Each point is reached from the start by the listed moves, each made 0, 1 or 2 times, or once backwards (-1), plus a little noise. Is the number of moves made odd or even? Then give how often each move was made.
In the rows, 128 means zero.

Moves:
(1): [118 102 122 159 121]
(2): [153 129 139 110 127]
(3): [115 129 139 143 110]
Start: [135 116 118 130 132]
Points:
[147 117 143 122 118] => even (0, 1, 1)
[146 146 126  98 139] => odd (-1, 0, 0)
[137  73 153 185  82] => even (2, 2, 2)
[102  61  86 195 136] => even (2, -1, -1)

Moves:
(1): [131 132 140 120 135 117 132 157 109 125 102 111 142 128]
(2): [147 121 139 133 119 130 126 144 133 123 145 131 133 122]
(3): [121 135 158 120 129 130 122 132 147 122 138 136 130 128]
(4): [131 130 137 136 138 125 126 129 124 143 123 136 132 127]
(5): [128 147 130 141 130 120 129 124 128 120 120 128 121 128]
(6): [131 126 125 116 129 113 110 121 153 130 139 138 105 127]
(7): [124 133 149 106 137 141 138 134 146 123 154 137 127 108]
(8): [139 129 132 119 134 151 115 157 112 138 121 150 137 137]
(9): [131 134 133 131 109 128 122 117 127 145 117 133 124 114]
(10): [132 137 120 126 132 145 135 124 131 135 126 116 130 140]
(11): [128 128 131 104 118 120 128 121 123 139 137 143 112 136]
(12): [145 115 129 119 119 145 143 106 129 114 127 131 116 119]
Start: [128 147 129 132 151 135 123 123 139 121 144 122 138 136]
Points:
[158 149  93 104 101 175  80  77 145 206 139 161  99 169] => even (-1, 0, 0, 0, -1, 1, -1, 1, 2, 2, 1, 0)
[141 173 223   7 136 151  49 156 200 169 204 248  79 136] => even (0, 0, 2, 0, 0, 2, 1, 2, 1, 0, 2, 0)
[171 161 140 132 156 118 124  91 177  68 115 117  83 108] => even (1, 0, 0, 0, 2, 2, 0, 0, 0, 0, -1, 2)
[178 146 145 107 140 176 104 143 145 156 199 175 125 207] => even (-1, 2, 1, 1, 0, 0, -1, 1, -1, 2, 2, 0)

Moves:
(1): [133 129 122 121 134 123 126 133 124 124 121 129 126 131 129 135 134 117
 120 126 127 124 138 137 140]
(2): [126 131 125 129 129 117 123 128 130 120 123 122 130 127 124 124 138 124
 132 127 134 126 128 127 124]
(3): [116 123 124 114 135 125 132 126 138 136 127 128 132 124 137 145 121 130
 134 132 147 127 130 130 129]
(4): [124 123 134 112 128 134 135 127 129 125 123 138 133 129 111 121 129 133
 121 128 119 124 137 131 129]
(5): [141 129 127 130 118 132 135 143 123 126 128 123 118 124 126 132 120 135
 135 140 128 123 125 133 133]
(6): [130 140 129 130 113 131 132 121 144 131 132 120 114 126 129 133 138 127
 124 137 128 124 131 137 134]
(7): [120 138 130 134 122 123 128 132 128 129 121 128 126 123 116 129 123 133
 117 130 113 140 127 122 130]
(8): [124 135 123 125 128 125 134 140 127 132 129 123 122 132 122 119 126 125
 122 125 135 129 124 125 129]
(9): [113 130 121 127 127 127 127 129 122 125 122 128 126 130 136 136 132 127
 128 126 136 122 129 122 127]
(10): [129 136 139 131 138 120 120 124 129 118 121 128 117 136 132 136 136 127
 131 130 120 132 125 117 130]
(11): [131 126 126 139 124 118 127 125 130 137 127 129 126 132 129 121 139 126
 125 139 121 129 131 122 129]
(12): [134 133 131 130 119 128 129 131 124 128 124 124 140 122 128 130 126 138
 131 129 128 129 120 128 140]
(13): [123 139 112 133 125 126 119 120 128 132 129 125 126 118 107 128 129 137
 129 130 124 132 126 119 120]
(14): [136 134 117 134 127 125 141 129 140 131 136 129 119 131 138 149 134 127
 125 123 126 128 128 124 121]
(15): [124 140 129 126 131 110 125 128 120 127 130 129 124 140 121 125 130 122
 127 130 121 118 135 123 122]
(16): [130 128 132 133 118 130 128 135 127 130 129 134 127 119 120 133 124 130
 129 129 131 120 116 122 135]
(17): [116 132 122 129 129 135 131 123 136 118 134 123 127 134 120 127 135 129
 130 139 127 135 114 132 129]
(18): [128 140 123 127 121 127 132 126 128 124 119 129 127 124 130 131 122 125
 136 130 130 130 117 128 130]
(19): [122 128 132 125 127 121 119 135 122 130 128 135 131 126 133 123 129 133
 140 122 119 122 116 128 124]
(20): [119 117 119 124 119 119 120 125 122 108 124 118 124 116 138 118 119 133
 121 129 137 120 130 113 151]
(21): [123 133 123 140 133 131 122 126 135 127 121 131 132 132 127 124 125 135
 130 119 121 121 129 120 123]
(22): [134 125 128 139 127 125 123 125 129 120 122 133 126 136 138 129 125 131
 121 123 132 131 128 137 132]
(23): [120 118 128 126 125 130 132 120 127 132 127 124 125 132 123 125 128 128
 137 121 123 132 127 134 125]
(24): [127 134 135 136 138 123 130 126 125 124 127 141 128 127 136 130 134 133
 133 116 127 136 129 129 127]
Start: [122 129 142 130 125 120 129 128 133 122 114 123 146 138 132 123 127 130
 129 130 134 130 131 128 130]
Points:
[ 67  75  87  76 110 160 131 145 138 129 105 147 139  95  92 140  77 179
 132 104 188  78 129 132 152] => even (1, -1, 2, 2, 1, 0, -1, 1, 1, -1, -1, -1, 2, 0, -1, 2, 0, -1, 1, 1, 1, 1, 1, 0)
[163 152 141 154 119  73 135 210 110 109  86 140 135  95 119 158 100 176
 123  89 152 168 105 140 158] => even (1, 2, 1, 0, 2, -1, 2, 2, -1, 0, -1, 1, 1, 1, -1, 1, -1, -1, 1, 0, -1, 2, 0, 2)
[ 43 134  86 108 104  22 106 121 115 116  89  82 115 113 169 171  97 149
 168 116 142 136 104  52 117] => odd (-1, 1, 2, -1, 0, -1, 2, 0, 1, 1, 0, 0, 1, 2, 1, -1, -1, 1, 2, 2, -1, 0, 2, -1)
[ 75 178  91 129 102  97 113 143 105 104  47 109 156  90 162 180  80 163
 150 139 178 124 107 106 206] => odd (2, -1, 2, -1, 1, 0, 1, 0, 2, 0, 0, 2, 1, -1, 0, 0, 0, 2, 0, 1, 1, 0, 0, 1)
[149 168 164 161  96  96 139 164 109 112 123 169 107 145 168 153 110 129
 109 107 100  88 148 141 126] => even (0, -1, -1, 0, 1, 1, 1, -1, 1, -1, -1, -1, -1, 1, 2, 1, -1, 0, 1, 0, 0, 1, -1, 1)
[ 40 164 119 125   8 123 134 111 160  96  94  98  87 102   7  50  87 175
 124 198  65 115  65  94 174] => odd (-1, -1, 0, 2, 1, 2, 2, 1, -1, 0, 1, -1, 1, -1, 1, 2, 2, 2, 1, 2, 1, 0, 2, -1)
[ 87 163 119 168 223  68  93  97 182  89 102 152 139 146 214 197 152 155
 171  62 173 173 110  77  67] => odd (-1, 2, 2, -1, -1, -1, 0, 0, 0, 2, -1, -1, 1, 2, -1, -1, 0, 0, 1, 0, 1, 1, -1, 2)
[ 93 137 159 147 162  60 100 150 130 126 115 142 163 149 194 121 147 122
 153  83 193  84 127  88 102] => even (-1, 2, 1, -1, -1, 0, -1, 1, 1, 0, 0, 0, -1, 0, 1, 1, -1, -1, 1, 0, 1, 0, -1, 1)

Moves:
(1): [131 141 121 141 124 124 134 130 128 130 133 134 131 122 136 136 136 136
 124 130 125 116 130 137 126 126]
(2): [146 115 114 137 120 122 124 127 132 120 122 126 118 109 128 143 141 133
 130 126 130 119 132 123 111 137]
(3): [134 140 104 143 114 108 106 126 132 123 113 133 131 114 127 126 132 128
 125 119 139 117 135 116 127 135]
(4): [123 123 120 125 124 123 119 135 131 128 120 125 134 132 125 126 126 136
 114 125 133 125 131 129 129 123]
(5): [131 121 142 126 122 124 132 130 140 129 137 136 122 116 131 110 142 127
 121 116 132 123 130 135 131 125]
(6): [121 118 128 119 118 131 114 128 130 129 132 117 114 120 128 123 125 133
 155 114 134 113 125 127 129 134]
(7): [135 139 132 143 127 128 129 129 125 120 127 122 143 113 127 128 129 130
 140 123 139 125 123 138 125 129]
(8): [121 128 127 128 132 120 128 121 117 123 118 122 128 129 138 122 124 127
 123 122 129 135 119 122 124 131]
(9): [128 122 126 129 133 132 135 134 139 131 125 127 136 125 136 126 132 126
 120 128 129 127 122 116 120 124]
(10): [131 118 135 115 137 121 122 127 127 121 120 130 123 125 131 129 137 128
 127 132 143 133 125 129 117 142]
(11): [131 122 120 135 119 137 123 134 133 138 137 116 123 113 142  98 122 135
 129 124 136 130 129 130 125 113]
(12): [129 127 138 140 137 132 121 122 106 113 117 129 114 149 119 114 125 112
 120 135 135 124 115 117 118 113]
(13): [126 133 136 130 142 122 128 138 134 125 145 115 116 122 132 116 107 117
 125 123 144 124 130 131 114 127]
(14): [115 150 127 124 124 126 108 120 132 128 140 123 122 136 113 130 130 123
 123 129 120 134 122 139 126 117]
(15): [128 106 129 133 144 125 116 132 124 125 140 112 140 129 126 107 128 112
 134 140 120 119 122 109 120 121]
(16): [126 125 122 121 128 128 134 138 131 117 119 131 131 132 130 119 134 131
 123 128 135 132 130 132 119 123]
(17): [116 131 127 130 114 139 157 115 144 140 119 130 126 142 134 114 123 128
 118 122 145 131 137 126 125 142]
(18): [133 117 123 153 134 141 124 139 116 116 127 119 125 109 141 128 149 142
 121 125 137 128 133 112 119 118]
(19): [148 139 126 121 131 119 128 124 145 128 135 126 131 138 125 135 131 134
 132 125 118 128 132 130 139 139]
(20): [112 114 122 131 146 150 136 128 112 135 143 125 155 141 158 104 142 112
 124 130 136 139 122 144 129 132]
(21): [136 125 141 131 125 133 121 133 124 120 116 128 127 122 138 131 123 129
 141 124 124 123 136 125 121 124]
(22): [128 122 129 135 140 134 119 130 147 124 143 129 119 127 134 135 131 140
 141 124 129 130 127 141 129 118]
(23): [135 152 127 127 147 117 126 108 125 149 131 132 147 125 125 117 119 121
 123 122 120 122 128 123 133 128]
(24): [117 128 132 124 119 148 129 115 122 133 131 130 128 128 128 119 132 120
 141 133 120 119 123 148 141 147]
Start: [144 117 135 125 114 134 123 135 120 117 131 117 122 114 118 121 147 120
 130 123 109 146 108 123 131 141]
Points:
[122 110  93 150 205 180 112 139 108 157 221  71 207  50 206  27 243 116
  65  98 104 183  74 139  95  89] => odd (0, 1, -1, 0, 1, 0, 0, 1, 2, 0, 1, -1, 0, 2, 0, 1, -1, 2, 0, 2, -1, 0, 2, 0)
[177  48  85 125 147  92  76 186 141  95  94  96 148  42 209  74 172 169
 158 142  99 133  95  49  77 114] => even (2, -1, 1, -1, -1, 0, -1, 2, 2, 2, 2, -1, -1, -1, 2, 2, -1, 0, 0, -1, 1, 1, 0, 0)
[144  25  38 245  58 139 116 219 125  99  74  41 183   7 245  41 155 151
 125  89 230  69 165  33  21 147] => odd (2, 1, 2, 2, -1, 1, 1, 0, 1, 0, 1, -1, 1, -1, 2, 0, 2, 1, -1, 1, 2, -1, -1, -1)

Moves:
(1): [136 136 122 134 131 128 123 132 126 125 132 132 133 132 120 128 135 129
 132 119 127 128 122 134 120]
(2): [135 130 132 121 123 121 130 127 125 127 128 131 127 122 127 127 129 118
 131 136 128 129 130 124 137]
(3): [106 114 143 134 129 128 139 131 110 138 130 140 132 111 120 124 128 119
 132 135 132 137 123 127 131]
(4): [129 117 131 129 133 123 137 120 133 126 122 142 120 134 105 122 119 127
 131 138 126 133 117 116 126]
(5): [122 126 130 124 125 133 131 139 147 126 132 120 124 129 133 136 131 134
 119 139 122 121 121 125 121]
(6): [139 120 131 126 127 124 125 128 126 116 144 139 127 135 152 132 113 131
 145 118 146 119 141 120 118]
(7): [137 127 133 129 130 135 133 125 120 131 128 128 125 131 127 115 130 127
 142 131 128 121 126 123 127]
(8): [126 121 122 130 122 133 122 127 127 125 130 127 131 126 130 133 145 135
 141 134 133 128 130 118 119]
(9): [133 112 118 117 131 123 121 134 125 135 124 134 119 120 131 123 131 119
 130 124 134 136 131 127 125]
(10): [133 124 128 123 135 120 131 129 134 131 124 131 131 135 129 123 132 114
 116 136 131 124 131 132 136]
(11): [119 115 123 123 124 126 116 133 126 110 136 123 129 129 121 127 116 124
 114 127 124 126 123 132 126]
(12): [125 118 117 140 130 120 127 134 143 120 123 114 114 130 120 126 124 129
 136 147 135 133 132 123 137]
(13): [132 134 135 118 132 124 129 129 121 117 123 143 136 137 128 127 124 123
 123 129 127 134 132 135 119]
(14): [129 134 126 123 149 133 115 125 132 133 127 129 132 128 126 122 116 135
 116 132 131 119 131 134 121]
(15): [122 132 122 139 130 125 132 128 126 139 136 114 115 124 133 127 125 120
 126 124 132 126 133 120 132]
(16): [125 122 134 132 137 120 134 136 116 130 126 135 112 132 116 139 125 119
 134 124 113 124 126 125 134]
(17): [122 141 113 126 126 116 121 130 134 135 124 133 147 120 130 131 127 117
 130 126 130 129 108 129 120]
(18): [139 131 134 137 113 140 134 128 121 134 124 122 139 127 117 130 128 125
 135 139 118 124 123 132 126]
(19): [123 137 125 126 135 126 133 124 125 137 135 137 128 136 131 129 130 125
 118 134 124 126 129 135 138]
(20): [136 123 126 119 143 131 139 113 129 132 138 122 114 132 138 127 122 119
 131 107 125 137 150 120 128]
(21): [131 131 128 137 132 121 144 131 122 143 138 133 131 124 140 120 125 136
 123 131 122 111 122 130 126]
(22): [125 140 124 147 123 128 124 141 124 135 131 126 136 121 131 109 125 125
 131 127 127 112 132 127 124]
(23): [119 127 131 119 131 122 130 123 123 129 129 135 121 133 115 123 132 133
 125 121 124 122 131 134 122]
(24): [131 133 131 134 121 127 126 124 136 119 132 130 126 127 144 134 129 134
 132 125 124 119 125 135 115]
Start: [133 136 128 118 131 132 121 133 132 125 125 134 138 134 128 130 134 141
 135 133 123 123 135 120 138]
Points:
[211 152  77 103 118 128 116 148 128 166 164 147 134 141 222 123 158  79
 248  85 134  88 178  75 116] => even (0, 1, -1, -1, 1, 2, 2, 1, 2, 0, -1, 0, -1, -1, -1, 1, 2, 1, 2, 2, -1, 2, 0, 0)
[209  51 155   7 220 158 141  59 134 124  71 182  84 184  64  71 127 114
 166 185 155 188 213  82 131] => even (-1, 1, 0, 2, 0, 0, 2, 1, 2, 1, -1, 1, 2, 2, -1, -1, -1, 1, 0, 2, -1, -1, 1, -1)
[129  74 124 156 118  59 194 156 186 102 178 118  65 138 153 168  60 113
 166 218 131  94  99  32 164] => even (-1, 2, 0, 2, 2, 2, 0, 0, -1, 0, 1, 2, 0, -1, 2, 1, 1, 0, 0, 0, 2, -1, -1, 0)
[ 93 114 137  91 153  87  93 102 166 117 103 239 178 105 118  98 145 134
 184 238 194 117  91  95 100] => odd (-1, 2, 2, 2, 0, 1, 1, 2, 0, 1, -1, 1, 0, 2, -1, -1, 2, -1, 1, -1, -1, 0, 1, 2)
[ 82 131 107 213 111  99  94 167 134  92 175  98  57 134  86 127 111 194
 139 156  77  11 127  99 109] => even (0, 1, -1, 1, 0, 0, -1, 2, -1, -1, 2, 1, -1, 1, 2, 2, -1, 0, 0, -1, 1, 2, 2, 2)
[ 55  91 154 153 174 102 240 128  99 214 192 167  86 139 144  74 146 109
  91 141  98  80 189 104 159] => odd (-1, -1, 2, 1, 1, 0, -1, 1, 0, 2, 0, 0, 0, -1, 1, 0, -1, 0, 2, 2, 2, 2, 2, 0)
[109 165 163 121 155 116 104 175 173  66  99 149 127 166  61  94 101 167
  94 224  62  41  95 174  97] => odd (0, 1, 0, 0, 2, -1, 2, -1, -1, 0, 1, 2, 2, 2, -1, 1, 0, 0, 0, -1, 0, 1, 2, 2)

Moves:
(1): [142 123 130 134 133 128 131 133 128 138 129 127 120 133 140 129 115 140
 123 131 114 125 134 117 142]
(2): [121 126 129 126 129 129 123 119 131 132 128 119 128 131 128 124 120 139
 133 128 133 126 133 132 134]
(3): [139 141 137 122 135 130 137 134 116 146 121 134 130 128 127 111 128 136
 117 150 146 131 113 117 138]
(4): [130 129 121 124 126 128 139 132 124 128 119 125 128 120 124 120 128 133
 126 128 129 132 130 135 124]
(5): [127 126 137 123 133 130 131 138 135 125 121 135 123 116 123 120 130 129
 135 123 133 124 131 124 129]
(6): [146 112 117 139 112 125 121 145 134 123 133 118 117 126 142 114 143 145
 132 136 120 128 112 122 114]
(7): [135 134 128 120 124 136 130 131 131 134 138 126 117 130 130 140 121 124
 136 121 117 119 124 136 124]
(8): [125 134 130 135 134 121 128 125 127 125 128 121 141 123 127 126 125 124
 131 136 122 127 126 130 132]
(9): [125 130 132 134 135 125 127 124 131 126 124 118 142 127 120 154 138 141
 129 117 121 135 128 133 133]
(10): [128 129 139 126 130 123 130 122 137 131 131 136 128 135 130 139 128 115
 131 130 139 126 134 131 128]
(11): [135 120 136 121 140 121 113 118 108 132 124 131 124 128 118 125 129 124
 126 128 142 126 137 141 132]
(12): [127 130 124 135 134 131 121 128 134 121 131 131 114 129 128 122 130 126
 116 134 123 130 113 127 132]
(13): [124 118 133 117 117 137 129 112 129 132 136 124 116 121 137 135 125 125
 141 126 124 125 121 128 141]
(14): [124 131 142 119 123 128 126 132 126 125 146 123 135 122 116 124 125 139
 119 138 139 130 137 123 129]
(15): [129 128 137 127 122 130 126 127 124 139 127 140 134 120 133 128 126 130
 122 128 127 125 129 131 128]
(16): [118 133 118 121 126 119 118 134 131 136 124 131 123 121 119 129 131 125
 131 132 132 134 133 118 122]
(17): [122 130 129 111 136 132 128 129 137 132 125 119 128 132 136 117 125 129
 123 124 129 131 125 125 128]
(18): [124 132 132 124 132 132 124 130 123 135 126 133 126 129 136 133 122 129
 125 139 129 117 135 133 137]
(19): [127 131 125 126 135 130 131 141 127 135 140 129 132 128 131 115 133 122
 127 117 138 139 140 137 135]
(20): [112 133 145 138 122 117 115 125 130 120 120 121 120 137 125 131 131 118
 130 119 119 139 142 135 125]
(21): [136 128 132 129 125 126 129 123 126 134 141 131 128 115 137 132 134 135
 125 117 122 104 128 133 145]
(22): [131 123 127 123 122 129 130 118 133 130 124 126 131 134 126 129 129 119
 127 129 119 123 132 127 135]
(23): [139 133 122 126 122 125 124 125 132 124 128 132 131 129 133 135 131 132
 126 128 122 130 131 125 130]
(24): [125 137 130 130 135 139 128 120 124 137 134 123 123 127 135 127 139 137
 126 136 136 124 138 125 121]
Start: [120 127 121 138 125 124 132 138 136 143 125 132 126 137 132 119 125 130
 122 132 122 132 136 122 124]
Points:
[153 109 132 127 120 126 147  75 162 150 144 124 124  75 155 195 146 169
 146 171  69  68 185  75 196] => even (2, -1, -1, 1, 2, 0, -1, 2, 1, 1, 0, 0, 2, 1, -1, 1, -1, 1, -1, -1, 1, 2, 2, 2)
[130 170 164 190 198 101 114 107 124 155  36 138 106 143 103 132 160 177
  77 136 106 164 204 130 178] => odd (2, 1, 1, 2, 2, -1, -1, 0, 2, 0, 1, 2, -1, -1, 0, 0, -1, 0, 0, 2, 0, 1, 2, 2)
[ 73 161 171  80 140 160 110  99 127 220 136  45 117 123 168 132 164 185
 151 161 131  98 126 117 176] => even (-1, 1, 2, -1, 0, 1, 1, 1, 2, -1, 0, -1, 2, 0, -1, 1, 2, 2, 0, 1, 1, 1, -1, 2)
[152 186 177 129 120 121 165 111 160 187 166 117 159 126 161 249 118 162
 114  95  35  74 212 135 200] => even (2, -1, 0, 1, 0, -1, 2, 1, 2, 1, -1, -1, 0, 1, 0, 0, 0, 1, 0, 1, 2, 1, 2, 1)
[119 128 128  96 158 145  71 125 146 228 130  97  73 134 159  82 126 189
  84 167 105  89 116 102 184] => odd (1, 2, 1, -1, 0, 1, 1, 0, 1, -1, 1, 2, 0, 0, 1, 2, 2, 1, 0, 0, 1, 2, -1, 1)
[198 136 166 164 122 110 108 130 103 167 111 141 126 115 177 100 147 200
  79 164  75  55 146 117 173] => odd (1, 0, 1, 0, 1, 1, 0, 1, 0, -1, 1, 0, -1, 0, 1, -1, 0, 1, -1, 1, 2, 1, 2, 1)
[170 151 210  95 106 164 184 145  74 248 189 143 134  71 212  50 119 188
  85 235 170  74 155 116 191] => odd (1, -1, 2, 2, 0, 1, 0, 2, -1, 1, 0, -1, 2, 2, 2, -1, 0, 2, 1, 0, 1, 0, 0, 2)
[131 127 143  93  71 124 102 182 140 177 140  62  36 126 186  65 101 200
 143 159  86 101 126  98 121] => odd (1, 1, 1, 1, 0, 2, 2, 0, -1, -1, 0, -1, 1, 1, -1, 1, 2, 1, -1, 2, 1, -1, 0, 0)
[ 78 124 209 109 124 125 122 129 139 129  95  84 134 116  68  71 114 145
 103 116 107 169 170 164 126] => even (0, 1, 0, 2, 2, 0, 1, 1, 1, -1, 1, 1, 0, 2, 2, -1, 1, -1, 0, 2, -1, 2, -1, 0)
[188 111 139  96 102 146 173 200 184 209  89 143  61  91 201  78 143 217
  86 183  88 100  65  46 167] => odd (2, -1, 2, 2, 2, 2, 0, -1, 1, 1, -1, 1, 1, 0, 1, 1, 2, 1, -1, 0, 1, 1, 0, 0)
